Every row gives one point. The points of each table are mixes of a few directions, plus a little noise. How many directions does each table use, and how many do they share? Where both have some left over, give the other angles between the two spaces (their principal angles), to ten degrees, smallest first.
In the rows, 128 means zero.

First, 4 rows:
[[131 118]
 [103 210]
 [131 120]
 [147  63]]
Second:
[[ 94  49]
 [152 185]
 [109  83]
 [130 132]
 [125 122]
 [161 206]
 [125 120]]
Directions: first 1, second 1, shared 0; angles 40

First (9 x 6):
[[141 145  55 171 139 106]
 [156  85 137 119 136  93]
 [103 161 130 130 120 161]
 [108 138 164 108 118 157]
 [169  85 103 139 143  74]
 [142  72 206  78 125 117]
 [ 55 237 105 151 106 219]
 [115 169  81 158 128 141]
 [165  58 170  98 136  84]]
Second, 9 rows:
[[119  53 153 168 134 152]
 [ 65 165 140  76 170 126]
 [173 153 140 153  55 171]
 [173 156 146 120  72 142]
 [ 83 135  87 163 165 138]
 [157 175  86 108 126  85]
 [118 132 120 148 125 146]
 [213  85 102 139 114  60]
 [ 49  99 180  76 191 131]]
Directions: first 2, second 4, shared 2

First, 9 rows:
[[127 128 133 121 132 130 129 126 123 128 128]
 [122 128 154  92 152 139 135 116 100 127 127]
 [126 128 138 115 137 132 130 124 117 128 128]
 [132 128 111 152 112 121 123 135 147 128 128]
 [148 128  39 249  46  92 106 167 224 130 130]
 [126 128 135 119 134 131 130 125 121 128 128]
 [124 128 145 105 143 135 132 121 110 128 128]
 [124 128 144 107 142 134 132 121 111 128 128]
 [122 128 154  93 152 138 135 117 100 127 127]]
Second, 11 rows:
[[127 158 177 128 142 143 144 129 195 146  93]
 [109 138 127 141 113 161 141 158 104 157 149]
 [118 110  95 139 118 150 106 149  71 138 151]
 [145  97 105 125 149 126  70 115 116 108 104]
 [105 149 145 145 118 178 142 166 124 171 136]
 [133 118 110 121 121 100 134 115 110 108 144]
 [146 119 127 115 140  95 119 100 148 100 112]
 [141 135 141 112 130  82 154  97 162 101 123]
 [139 116 112 117 126  90 132 105 119 100 138]
 [108 152 156 147 129 190 128 167 142 176 116]
 [137 118 112 117 122  91 137 108 116 102 143]]
Directions: first 1, second 3, shared 0; angles 90

First, 8 rows:
[[124 126 124 129 128 125 126 127 127 138 133 129 121 121 130 136 121 128]
 [118 122 119 132 125 118 122 128 124 156 143 129 110 107 132 153 107 131]
 [117 123 119 133 126 117 121 128 124 159 144 129 107 104 134 154 105 131]
 [102 116 106 138 123 103 113 131 119 197 162 130  81  76 138 187  76 133]
 [121 124 122 130 127 121 123 128 125 149 138 129 115 111 131 146 112 129]
 [171 150 166 110 138 168 156 125 144   7  66 124 208 219 111  25 218 119]
 [159 144 156 114 135 158 147 127 141  40  84 124 187 195 116  52 192 122]
 [110 119 112 136 125 110 116 129 121 177 153 131  95  91 135 170  92 132]]
Second (9 x 18):
[[114  94  98 148 137 124 165 113 134 107  86 140 156 119 150 170 101 152]
 [118 174 147 116 194 161 166 136 110 131 130 159 104 155  93 127 121 134]
 [122 155 131 126 183 139 140 134 119 127 129 136 106 160 109 110 108 120]
 [128 188 174  97 156 169 145 143 106 148 158 157  99 135  84 120 161 132]
 [128  44  68 168  78  72 102 108 158 102  90  87 169 113 189 141  91 125]
 [135 175 170 100 133 155 122 143 114 150 165 140 101 130  95 109 165 123]
 [140  67  99 147  51  83  80 118 153 121 123  85 158  99 173 126 129 118]
 [133  76 114 136  48 110 120 116 143 123 113 118 169  77 164 167 150 148]
 [133 177 151 112 171 140 111 144 116 143 160 127  88 164  94  82 128 103]]
Directions: first 1, second 3, shared 0; angles 80
